Rows are points. The last column is the point's height on a tilted bowl or saddle (a function of degree 2), plus a little noise. Count its main directions that bend up, bend down and stay straight.
In the rows, zero is written as 128.

Points (18 x 4):
[[ 74 182 133 159]
 [164 133  97 143]
 [110 109 120 131]
 [ 90 120 162 147]
 [101 154 145 135]
 [160 212  85 192]
 [116  85 125 142]
 [186 101  69 193]
 [110 167  59 171]
 [165 168  52 196]
 [ 86 160 143 143]
 [141 146 107 129]
 [155 105 122 133]
 [137  74 185 170]
 [142 134 126 124]
 [ 98  99 138 140]
 [121  77 177 163]
 [106  89 214 203]]
Directions: 3 up, 0 down, 0 straight

Points:
[[130 101 181 166 164]
 [124  91 117  95  84]
 [158  80 152 143 133]
 [130  97 137 154 118]
 [166  63 134 163 155]
 [105 115 144 118  93]
 [117  99 154 176 146]
 [ 72 145 114 157  75]
 [119 179  91 124  81]
 [ 97 161 101 172  77]
 [120 123 150 185 126]
 [ 81  94  98  62  64]
 [161 154 203 136 164]
 [125 170 188 182 137]
 [197 178  23 131 195]
 [ 21 146 177 103 112]
 [126 119 141 110  91]
 [150 151 173 126 122]
 [ 93 120 143  59  86]
 [186 135  91  85 110]
 [114 146 123  56  92]
 [ 80 139 127 131  74]]
Directions: 2 up, 0 down, 2 straight

Points:
[[146  95 147 148 199 152 182]
 [175  95 150 169 101  92 111]
 [158 158  92 209 103 132 133]
 [219 141 164 130 162 110 177]
 [129 151 125 103 116 149 132]
 [175 180 172 122  74  59 148]
 [117 184 144 132 114 148 138]
 [189 127 122 169 150 118 142]
 [ 93 148 105 146  87 102 134]
 [119 197 112 179  63  81 125]
 [190  55 187 153  80 152 189]
 [178 139 175  86 100 184 184]
 [ 85  58 179 106 116 119 135]
 [118 194 179 124 115 131 158]
 [141  70 118 167  60 140 149]
 [123 120 151 156 123 118 117]
 [167 164 182 125 127 139 160]
 [148 154  82 147  76 165 128]
 [120  86 127  69 110 177 158]
 [ 93 159 125 135  74 155 132]
 [132 130  66 143 112 101 176]
 [142  91 213 158 153  95 158]
 [160 111 117 137  92 164 127]
 [ 76 133 109  61 139  61 199]
 [ 22 149 125 102 108 130 106]
 [100 168 119 117 166 157 134]
 [ 71 168 188  58 155  98 172]
 [116 173 157 146  80 130 115]
 [172  72 194 143 131 133 184]
 [161 141 103 133 135 162 122]
 [137 117 152  39 123  86 226]
 [124 138 178 118 126  79 138]
 [ 70 128 108 248 107 143 194]
 [129  81 145 145 178 139 164]
 [147  97 134  99  99 188 156]
 [153 158 186 103 189 109 210]
 [192 178 120 133 121 134 121]
 [ 57 150 130  64  93 108 160]
 [142 204 113  96 130 187 144]
 [ 70 122  93 153  56 138 156]
 [ 86 115 184 133 126 108  99]
 [118  79 115  68 115 105 181]]
Directions: 4 up, 2 down, 0 straight

Points, 46 rows:
[[ 96 112 115 131 101 151 146]
 [120   7 103  84 153 197 212]
 [203 135 159 127  90 144 165]
 [174 113 152 176 178  93 167]
 [126 147  96 199 104  97 130]
 [116 110  60 138  88 108 125]
 [ 89 169  87  65 100 118 206]
 [154 122 121 111 126 123 119]
 [123 171 169 153 136  79 185]
 [172 116 126 141 110 195 139]
 [139 107 127 157 181 133 127]
 [127 105 195 207 121 124 193]
 [143 118 140 186 144  95 145]
 [110 116 129 139 124 109 125]
 [119 150 123 103 140 159 150]
 [147 147 151 112 166 126 138]
 [ 88 155  98 111  86 133 154]
 [146  87 102 157 139  85 148]
 [102 121 124 150  81 112 128]
 [147  77 134 147 125 170 105]
 [ 69 119  94 149 112 110 155]
 [100 106  91  84  85  88 167]
 [ 90 149 117  58 113  87 224]
 [119 137 128 106 164  96 171]
 [131 125 143 128 166 125 124]
 [ 87 119 129 107 125 126 160]
 [135 166 154 115 144 119 155]
 [155 122 132 109  88 168 145]
 [101 136  51 106  98 115 151]
 [ 80 148 169 138 122 100 193]
 [182 148 146  93 176 153 143]
 [130 110 106 118 164 176 130]
 [ 97 117 171 169 109  89 180]
 [100 168  85 139 116 172 192]
 [162 165 127 116 156  96 168]
 [144 137 161  90 127  98 164]
 [169 143 154 111 172 132 132]
 [110 102 138 159 130 107 133]
 [ 87 116 180 103 155 127 186]
 [177 129 138  74 116  97 177]
 [131 144 141 133 146 102 136]
 [139 166 131 145 144 135 141]
 [122 145 104 152 126 125 124]
 [170 136 156 197 149 202 156]
 [155 166  56 110 110 100 151]
 [127 155 148 165 172 116 161]]
Directions: 5 up, 1 down, 0 straight

Points, 63 rows:
[[204 200 135 119 189  81 119 148  58]
 [ 95 183 104 110 121 126 114  68 138]
 [142  96 142 117 108 124 125 123 139]
 [147 126 111  99 114 165 141 145 128]
 [ 87 114  74 162 148 126 129 183 177]
 [111 153 114  79 126  69 160 171 109]
 [143 136 123 126 166 156 147 135 115]
 [216 161  83 135 155 177 171 159  43]
 [143  86 142 148 110 116 123 185 108]
 [142 156 119 124 112 142 118  87 134]
 [141 146 171 159 177 108 116 153  59]
 [183 108  93 102  94  40 136 152 126]
 [179  62 100  59 118 170 170 106 201]
 [140 139 160 168 177 117 105  83  51]
 [ 80 154  48 106 107 159 118  61 206]
 [133 103 181 167 125 108 128 123  93]
 [ 94 101 166  96 127 157 117  81 152]
 [137 163 112 142 154 183 122 120 120]
 [132 113  64  89 100 142  92 189 136]
 [175 160 102 161 148 157 153 102  91]
 [114 116 199  83  82 195 141  98 137]
 [161 175 107  68 104 144 119  16 204]
 [121 161 137 137 111  75  90 163 112]
 [207 117 102 109 157 151 204 106 167]
 [108 142 127 128  80  94  95 119 112]
 [114 174 166 135 137 129 130 123 100]
 [107 139 123 117 130 195 136 130 153]
 [143  94  85  89 160 124  74 179 131]
 [105 107  99  65 166 104 184 107 167]
 [ 74 145 136 114  93  72  98 135 107]
 [124 110 131 113 134 132 113 118 141]
 [146 104 126  97 124  98 109  71 154]
 [146 112 117  86 111  93 118   7 195]
 [153 170 107 109 131 142 141 117 135]
 [ 91 151  53 112 142  88 133 101 181]
 [173  61  87 121 132 116 124 153 132]
 [ 71  76  81 116 171  87 168 133 201]
 [156 115 126 118 152 124 146 176  98]
 [100 185 147 121 110 105 149  98 106]
 [114 156 109 131  93 124 116 150 127]
 [102  74 154 131 176 124  78  95 132]
 [163 175 127 153 101 175 107 147  86]
 [114  77  84 149  59 127 150 190 113]
 [137 147 132 133 138  34  87 114  76]
 [118  96 110 144 125  95 114 104 134]
 [104  95 105  83  97  94 192 152 155]
 [154 147 162  78 161 137 169 125 119]
 [100  79 134 114 177 158 193 136 187]
 [127 108  97  80 105 133 118 112 151]
 [157 153 114 152 149 160 117 153  88]
 [123 116 143 137  95 152 117 117 126]
 [151 166 175 103 100 183 103 125 133]
 [104 119 146 124 115 108 100 154 132]
 [138 148  86 110  95 111 171 120 156]
 [164  77 141 108 147 117 127 121 145]
 [125 132 157  91 133  79 136 100 109]
 [114 145 104 155 126 108  99 116 119]
 [154 176 129 123 124 120 102 166 116]
 [150 100  95 103  90 195 152 106 155]
 [146 106 121 164 102 124 109 126 104]
 [104 168 117  70 149 190 107 150 160]
 [105 108 103 118 122 179 142  81 184]
 [121  82  96  85 159 181 109  95 186]]
Directions: 3 up, 3 down, 2 straight

Points:
[[ 86 185 130 119 100  78 102 144 129]
 [152 113  39 134  51  85  83 171 117]
 [ 53 131 158  55 155 144 119  69 140]
 [149 154 172 111 141 129 133 142 138]
 [122 116  58 119 167 115  86 185 138]
 [136 129 101 141 116 104 123 130 127]
 [188  77 101 114 167 118 170 170  73]
 [ 99 165  93 137  95 192 115 229 189]
 [153 118 133 134 107 215 124 122 106]
 [168 139 183 128  98  96 149 120 160]
 [137 143  92 149 115 158 102 153 118]
 [124 204  78 126 104  77 117 174 163]
 [118  97 107 164 195  95 149 126 119]
 [108 169 144 170 139 116 108 120 147]
 [154 148 137 190  90  81 164  77 195]
 [ 75  72 134 143  98 111 176 126 135]
 [122 184  89 110  77 133 116 130 144]
 [148 135 182 156 111  98 105 127 143]
 [108 105 100 148 171  97 121 138 122]
 [ 48  97  93 109 120 100 113  93 112]
 [ 58  90 134 122  60 122 118 123 114]
 [107 193 181  96 181 122 110 126 143]
 [ 67  91 145 124 134 162 171 115 139]
 [131 116 150 135  79 109 177  82 166]
 [194 180 152 159 166 144 127 150 136]
 [ 45 100 174 143 161 105 124 170 114]
 [145 141 131 125 114 167  99 103 115]
 [135 156  79 146 108 127  91 118 116]
 [169 121 123  62  56 122 150 144 164]
 [216 177 130 195  62 141 107 150 168]
 [121  61 108 119 121 135 126 170 121]
 [118 144 155 123  77 139 183 186 174]
 [ 83 189 110 131  88 181 131 107 144]
 [100  64 144 139 148 159 185 118 124]
 [ 48 115 107 121  64  82 183  68 157]
 [ 85  57  90 249  41 131  74 118  77]
 [107 136 102  99 105  80 164 125 146]
 [123 129 204 110 154 146 136 124 137]
 [178 182 189  69 179 146 183 144 122]
 [197  60 110 136  57 200 151 129 114]
 [159 137 145 160 143 145 122 125 131]
 [158 125 135  91 117 150 189 128 142]
 [112 114 116 130 139  87 130 109 122]
 [106 128 144 133 182  93  63 156 131]
 [111 178 153 192 189  76 112 113 175]
 [149  47  82  90 133 124 126 123  99]
 [103 136 141 115 119 122 156  91 145]
 [178 110 123 105  92  65  78 115 123]
 [ 89 175 152 155 151  80  82  77 136]
 [109 151  98 134 114 121 126 114 135]
 [149 138 163  97 166  74 148 153 108]
 [109 116 135  89 131  84 180 105 136]
 [117  42 189 187 160 145 189 123 137]
 [ 85 177 127 160 150  92 156  92 174]
 [122 151  77 196 144 119 138 126 149]
 [138  87 162  70 123 127  84  98 130]
 [148 140  97 145 112 102 189  53 183]
 [153  68  57 102  91 201 128 161  96]
 [ 67  75 173 112 124  93 134 113  93]
 [112 165 138 129 160 102 162 139 144]
 [143 107 168  84 108 111  89  98 131]
 [ 60 132 161 143  23 184  78 141 138]
 [101 119 150 180 160  56 115 175 121]
 [ 93 129 146 180  75  95 171 126 164]
 [158 149 103  95  66 142 124 109 140]
 [178 111 146 124  99 123 102 160 135]
 [154 197 163 118  72  86 197 114 210]
 [163 102 230 109  88 154 111 115 181]
 [198  77  60 150 172 178 145  81   7]
 [145 197 144 177 149 164 160  72 165]
 [115 128 119 101 167  94 131 123 126]
 [145 122  92 129 173  89 125 149 121]
 [156 118 168 119 101 143  84  71 130]
 [105 123 152 153 150 141 214 121 159]
 [203 163 150 190 167 138  85  84 150]
 [168 156 117  77 108 150 168  18 183]
 [ 95 191 128 145 147 157 104  98 134]]
Directions: 4 up, 2 down, 2 straight

Points (72 x 9):
[[164  84 114  83 136  95 145 130 153]
 [204 160 149 102 101 114 119  86 108]
 [ 89 167 168 121 183 167 122  99 139]
 [117  72 177 140  94 119 132 159 160]
 [197 167 124 130 139 154 125 135  85]
 [153 151 106 155 153 156 196 194 109]
 [ 72  44 109  96 139 201 200 147 214]
 [138 176 138  61 165 130 106 125 141]
 [139  59 137 128  92 105 180 132 175]
 [ 96 140  56 155  83 123 136 113 105]
 [130 130  95 123 150 130 126  78 121]
 [124 156  65 172 120 161 130 116  92]
 [ 65 142 145  89  60  75 105 137 104]
 [138 102 103 118 153 159  92 153 150]
 [163 141 179 203 138 132  58 132 103]
 [121 112 149 116 184 116 136 125 164]
 [159 189 134 158 120  64 160  96 140]
 [174  75 124 163 116 105 167 133 185]
 [101 153 130 104 180 169 137 124 155]
 [108  89 129 156 162 129 103 138 174]
 [124  95 128 128 144 104  71 181 162]
 [ 88  77 118 143 155 153 145 170 181]
 [115 172  98 150 145 172 100  73  71]
 [132 145 121 130 145 144 156 128 125]
 [134 101 110  90  74 146 133 134 151]
 [109 169  77 154  95 113  56  88  46]
 [154 118  61  90 144 150  81 146 137]
 [123  97 150 174 149 169 173  75 140]
 [134 121 142 115 105 137 168 167 116]
 [149  92 142 119  75  97 121 111 159]
 [136  75 106 128 130 104  80 152 170]
 [146  78 133 143  74  91 119  62 170]
 [146 102 145 174 101 136 115 131 146]
 [131  85 134  98 110 133 220 180 101]
 [154 121 148 114 118  94  74 148 131]
 [117 132 120 102 128 173  98 190 135]
 [126 136 183 196 179 249  83 129   7]
 [141 161  66  71 104 148 103 155 133]
 [ 56 148 117 116 192 191 165 154 191]
 [110  91 167 154 108 180  65  82 105]
 [110 166 110 109 105 111 202 116 111]
 [175  83  46 142 164 147  93 179 162]
 [119 118 119 180 149  87 142 112 155]
 [159  93  84 118 143 160 129 175 154]
 [135  51 132  46  77 120 109  66 180]
 [ 86 156 151 179 145  93 131 141 134]
 [188 165 162 134  95 147 160 136 103]
 [141 103 118 163 161 142 106 113 139]
 [114 141 121  53 111 110 143  78 135]
 [137 162 118 188  83 126 153 106 121]
 [ 83 152 132  78 154  89 166 114 129]
 [137 128 132 139 134 111 208 107 135]
 [139 113 139 183  69 178 182 134 142]
 [107 107 154 120 142 107 127  66 149]
 [121 134 143 208 103 109 156  73 151]
 [134 184 149 181 162  76  35 114 109]
 [134 148  91 125 127 154 126 105 110]
 [140 246 120 110 124 131  95 128 107]
 [143 161 138  89  88 124 196 151 102]
 [219 206 101  99 168 106 190  80 133]
 [125 175 135  97 106 136 137 128 116]
 [129 146 185 141 133 116 123 141 121]
 [110 146  37 120 157 149 171 204 147]
 [154 109 136 140 172 138 101 109 135]
 [128 169 121 129  97 129  71  96  82]
 [114 140 104 109  89 179 106 147 130]
 [128  70 108 188  74 161 154 146 188]
 [143 145  69  97 123 139 161  98 124]
 [129 101 119  71 157 107 110 144 160]
 [161 152  96 117  61 115 200 149 124]
 [116 110 172 189 172  92  85 137 184]
 [ 83 151 105 160 138 167 137 181 131]]
Directions: 3 up, 2 down, 3 straight

Points (74 x 9):
[[154  99 105 135 112  98 129 163 130]
 [122  67 125  83 126 121 143 107 131]
 [121 118 134 122 145 147 130 126 148]
 [109 115  95 139 141 106  93 125 157]
 [129 145 110 121 112  90 129 172 143]
 [123 109  79  93 159 168 100  97 103]
 [108 207 150 148  77 120 176 140 196]
 [188 137  98 164  66  60 133 135  61]
 [149 151 112 136 136 125  88  80 112]
 [121 118  76 126 136 123 121 154 147]
 [ 79 107 110 135 121 172 153 129 157]
 [164 122  91 113 186 153  79 115 109]
 [130 153 158 164  86  82 152 138 113]
 [121 162 115 104 143  93 141 138 173]
 [143 142 129 118 188 169 127 135 124]
 [ 88 110 154 181 140 111  90  84 138]
 [162 112 141 157 107 106 161  86 109]
 [147 109 125 114 127 111 142 136 143]
 [151 188 136 174 102 132  95 142 113]
 [177 173 106  98 133 171  75  95  44]
 [133  63 112  85  92  99 179 146  97]
 [157 135 160 137 110 148 183 124 137]
 [ 94 126 102 119 171 129 104 134 160]
 [143 153 130 183 136 168 157 155 135]
 [166 153 152 145 133 159 155 133 128]
 [195 100  95 115 147 157  92 166 130]
 [121   7 155 130 111  99  93 138 145]
 [183 169  81 142  80 129  70 111  61]
 [129 137 174 117 187 116 106 156 186]
 [136 150 150 135 141 132 121 125 147]
 [ 83 148 140 155 133 198 145 114 156]
 [128 103 124  87 130 100 184 130 135]
 [ 69 181  49 148 149 153 146 125 173]
 [167 145 131 142  40 100 145 112  57]
 [153 176 189 125 136 185 165  89 110]
 [ 80 121 112 139 198  91 115 129 179]
 [126 110 110 132 164  94  70  90 166]
 [ 71 167 142 143 128  79 122  48 213]
 [117 110 142 170 160  96 116 105 152]
 [130 137 172 176 134  94 137 128 128]
 [167  61  67  81 149 125  96 125 154]
 [ 89 134 161 186 126 108 109 127 142]
 [ 92 131 122  63 101 134 138 156  97]
 [124 147  84 103 142 126  64 168 150]
 [127 153  68 135 174 103 150 107 153]
 [100 107 101 128  78 158 121 145 121]
 [141 105 114  92 127 140  83 153 126]
 [102 126 167 132 141 137 108 188 156]
 [101 100 144 149 122 155 123 171 147]
 [ 94 108 137 137  97 165 159 144 146]
 [ 97  98 124 130 165 113 147 119 167]
 [132 144 160 149 119 120 162 113 144]
 [135 130 150  99 153 107 186 156 149]
 [129 193 134 140 139 106 105 106 178]
 [100 164 178  92 103 112 101 142 150]
 [102 137 129 139 134 112 135 161 156]
 [183 129 130 158 132  78 160 187 113]
 [140 172 137 164 103 125  80 109 106]
 [142 139 152  78 102 187  87  81   7]
 [219 143 110 112 127  84 151 107 124]
 [ 84 169  39 155  79 144 152 118 203]
 [ 87 134 153 150  91 130 108 118 130]
 [137 142 148 122 171 188 149 148 132]
 [137  89 165 123 128 160 105 134 125]
 [110 113 111  77  93 139 120 120  94]
 [137 143 113 136  85 158 209 152 166]
 [ 94 135 153  90 173 147 142 170 146]
 [123  86 134  77 134 178 145  97 102]
 [136 123 125 144 139 133 100 151 142]
 [125 194 132 119  92 153  89 114 125]
 [135 171  95 136 134  79 139  74 176]
 [153 152 121 108  95  95 175 123 135]
 [189 105  72 106 170 123 113 172 152]
 [120 156  79 113 183 188  73 147  82]]
Directions: 2 up, 3 down, 3 straight
